Each row is a point. To make a cloud, some directions were put in groups of two or more. Within a group, all points are equally far from the middle, so they leave a hole (a ring in 2 directions, a hollow ball in 3). The other directions are filled evenly. Then the cloud was stretched, turned, moved and blurred a little. Count the holes, and give their numbers of directions, smallest first.
In the rows, zero is written as 128.

Cloud, 21 rows:
[[134 152  64]
 [ 95 107 109]
 [171  89 130]
 [168 140 130]
 [125 196  94]
 [124  83 137]
 [149 178 150]
 [167 125 101]
 [167 140 130]
 [155 126  77]
 [ 97 204 112]
 [ 97 182  74]
 [130 196 100]
 [122  66  85]
 [109 202  96]
 [109  85  68]
 [153  71  79]
 [159  64  98]
 [139 193 112]
 [164  80 136]
 [142 190 143]]
Holes: 1 (3)

Cloud (31 x 4):
[[149 110  80  64]
 [107 181 102 193]
 [ 99 123 114 116]
 [ 78  93 154 147]
 [164 146 149 135]
 [142 142  74  83]
 [ 81  99 200  80]
 [ 99 172 137 118]
 [ 85  79 205 127]
 [137 111 182 106]
 [153  88  83 120]
 [ 99 143 149 186]
 [124 131 118 149]
 [108 128 179 143]
 [127 110 146  50]
 [112 115  94  52]
 [ 94 199 107 163]
 [129 145 149  73]
 [160 120 128 166]
 [ 56 114 125  82]
 [112 130 209  84]
 [ 94 119 171 214]
 [179 133 187  96]
 [165 120  49 143]
 [136 111 148  98]
 [ 97 132 208 118]
 [161 117  85  88]
 [178 153  36 172]
 [146  96 140 133]
 [ 94 166  95 112]
 [ 90  86 177  59]]
Holes: 0

Cloud (80 x 8):
[[157 103 100  77  43 150 114  77]
 [144 178 180 117  84 179 161  96]
 [166 132 131  89 155 117 179 162]
 [ 31 185 157 176 123 161 105 146]
 [175 134 196 113  50 168 122 125]
 [153 200 177 102 145 160 111 112]
 [143  98 163 143  44 132 129  77]
 [119 178 170  98 170 153  92 134]
 [ 63  78 171 146 127 122  99  94]
 [177 109  78 146  75 139 165  84]
 [ 63 170 128 226 161 144 109 118]
 [ 86 120  98 136 128 212 136 119]
 [148 161  86  90  44 144 120 166]
 [170 158 138 117 108  60 114 121]
 [212 112 115  79 149 168 149  90]
 [107 130  54 165  92 123  79 155]
 [123 123  73 112 120 154 171  78]
 [185 151  81 146  96  82 151 159]
 [171 117  97  88 106  81 163 115]
 [108 170  66 124 128 192 150  97]
 [162 127 128  85 167 130 113  83]
 [149 106 111 204  96  96 115 172]
 [ 57 185 152 176 144 159  73 136]
 [170 152  48 149  78 110 126 118]
 [154 102 100 130 131 135 184  87]
 [125 159 123  82  40 107 112 163]
 [113 160 157 179 171 146 104  82]
 [ 86  89  96 112  58 133  88 100]
 [153 208 111  72  71 156 120 123]
 [195 106 144  71  91 123  83 172]
 [179 141 174 154  90  73 114 133]
 [128  81 164 200 153 131  98 139]
 [129 135  75 177  81 193  92 142]
 [207  92 123  88  85 141  73  99]
 [145 128 126 148 164 168 101 187]
 [130  63 132 155  54 152 147 123]
 [156 174  77 185  75 167 152  94]
 [ 56 107 130 106 145  90 130 103]
 [202 139 164 130 100 124 100  77]
 [171 202 116 153 114 194 156 125]
 [154 156 201 135 158 132 160 143]
 [ 79 146 146 153  47  70 107 157]
 [149  93 211 140 103 149  96 154]
 [192  95 175 169  88 135  91 105]
 [ 99 129 164 183 160 186  99  85]
 [237 151 131  56 116 157 110 110]
 [109 171 141 192  51  95 124 164]
 [118  82  88 124  75  89  93 126]
 [ 65 211 107  98 123 130 131 137]
 [123 119 198 129 154 178 147  94]
 [115 108  78 147 159 186  97 105]
 [155  98 133 106 139 138  51 143]
 [137 186 129 152  65 172 177 119]
 [154 116 150 112 166 200 151 135]
 [ 79 163 108 216 157 176 121 112]
 [147 133 108  92  68 143 112 195]
 [118 162  61 170 144 115 160 115]
 [ 70 172  87 133 140 141  78 169]
 [ 90 130 153 181 137  98  54 143]
 [148 153 148 103  97  52 137 128]
 [ 77 198 157 182 161 160  96 125]
 [108 195 184 144 154 176 121 128]
 [ 50 192 105 113 102 116 142  95]
 [ 97 164  89 111  29 120 103 127]
 [222 153 108 176 107 122 130 147]
 [167 139  98 125  81 193  93 172]
 [126 144 182 105 110  75 163 113]
 [157 206 109  80  83 112 127 157]
 [108  71 177 192 136 100 112 148]
 [181  91 152 126 115 171 113 185]
 [119  68 159  69 108 149  88 126]
 [ 97 140 113 202  36 140 131 124]
 [120 142 130  97 184  97 111 171]
 [168 145 186 155 180 156 143 131]
 [184 167 129 171  68 202 127  80]
 [177 110 153 125  72 138 193 113]
 [ 58  97 111 148 109 174 156 139]
 [171  45 148 134  83 159 135 134]
 [129 162 127 202  65  81 145 134]
 [187  85 161 134  81 205 116 139]]
Holes: 3 (2, 2, 4)

Cloud:
[[195 114 170 112 114 160  60 155 137]
 [139  64 137 109 105 166 157 126 167]
 [165  91 164 124 134 136 169 122  67]
 [102  67  86 113 129 126  52 139 167]
 [156 143 161 137 142 105 114 208 183]
 [123 141 111  37 160 178 148  98 134]
 [ 76 102 117  56 160 166 148 117 144]
 [175 100 143 178 127  80  87 153 108]
 [200 119 181 120 109 175 135 153  93]
 [199 159 161  94  84 146  78 139 144]
 [ 60  91 121 140 108 145 137 117 205]
 [ 78 141 118 122 138 101 116  93 107]
 [118 142 141 150 131 207 133 100 185]
 [ 23 153 160  80  97 161 143 122 146]
 [134 143  84  47 146 104 118 122 153]
 [ 62 166 144  88 113  69  90 192 149]
 [ 81  84 103 165 152 129 149 118 177]
 [141 138 182 158  70 195 174 107  97]
 [103 119  90 126 126 113 123 193 119]
 [ 72 210 154  73 126 138 179 130 167]
 [ 69  96 112  76 106 163 100 142 163]
 [137  89 114  70 100 132 126 109  88]
 [151 152 186  82 140 103 121 130 202]
 [ 44 160 152  67 101 185 150  97 145]
 [137 129 171 125  99 180  71 184 155]
 [169 115  98 120  84 151 159 165 211]
 [ 93 129 100 138 115 152 106 113  79]
 [110 112  88  67  83 106  99 150 123]
 [157 174 170 178 143 160  65 150 158]
 [ 95 210 194  82 168 127 140  77 144]
 [137 112  98 140  58 126 141 114 216]
 [ 52 166 162 114 119  75 129 112 132]
 [ 64 158 180 134 153 174 133 132 185]
 [150  57 149 124 134 130 135 154 138]
 [ 91 174 156 138 139 122 130 188 211]
 [ 98 150 103  42 176  89 185  87 182]
 [112 156 159 128  76  92 157 149 122]
 [132 173 140 116  94  99 131 158 108]
 [116 147 134 106 248 122 106 130 168]
 [108 172 136  95 132 135  84 198 180]
 [ 99 185 111  83 136 203 149  64 146]
 [ 77 161 115 143 109 132 148 177 211]
 [160 189 225 146 140 127  82 137 130]
 [135 133 182 129 189 129  65  87 183]
 [152 186 153 100 184 148 138 106  83]
 [108 167 159  50 160 147 126 173 128]
 [ 33 135 143 147 139 128 131 149 140]
 [ 65 181 115  88 162 101  62 120 222]
 [112 132 141 145 194 175  92 114 141]
 [116 131 114 169 194  84 107 169 170]
 [ 67 127 168  60  89  87 142 154 125]
 [ 83 159  54  92  71 167 141 119 200]
 [ 78 113 156 101 204 121 113 154  95]
 [ 47 148 189  54  96 125 137 141 124]
 [143 152  92 156 109 172 135 196 155]
 [137  90 126 109 100  69 105 127 199]
 [177 161 151 101 208  58  77  99 120]
 [ 96 182  88  82 128 189 126  82 182]
 [155 107 104 113 142  75 100  84 115]
 [153 138 131 177 108 132 164 191 172]
 [142 159 123 120 118 100 130  69 180]
 [103 123 120 178 185  80 116 154 183]
 [143 115 180  57 172 133 179  81 129]
 [ 64  96 163  99 169 111  72 128 199]
 [183 134 168  74  93 176 152 126 120]
 [107 164 178  41 148 144 110 158 108]
 [ 67 214 164  81 142 123  88 154 174]
 [211 157 180 120 148 118 101 157 107]
 [103 121 182 169  80  89  98 174 164]
 [ 76 110 134  73 207 156 153 114 167]
 [152 114 126 193  93 110  91 194 147]
 [ 78 170 121  36 175 138 160  97 193]
 [179 114 139  92 117 182 160  88 174]
 [148  79 103 118  56 114 124 122 183]
 [106 103 165  80  72 100 145 126 145]
 [195 141 138  94 162 169 120  68  84]
 [146  95  82  84  89 125 186 136  96]
 [130 138 176  52 102 165 155 136  90]
 [125  68 112 134  91 156 106  98 182]
 [182 114 148  98 176  61 135 147 177]
 [162  91 179 128 199 129 105 143 131]
 [ 46 103  91  83  63 186 166 132 171]
 [101 134 148  63 116 184 153 164  91]
 [146 121 127 109 199  97 117 117 227]
 [139 134 166 155 101 133  90 100  66]
 [117 156 107  69 222  78 105 115 148]
 [166 164 183  99  76 167  91 115 153]
 [184 182 152 100  96 167 150 145  91]
 [106 189 142  64 170 145  93  58 147]]
Holes: 3 (2, 2, 3)
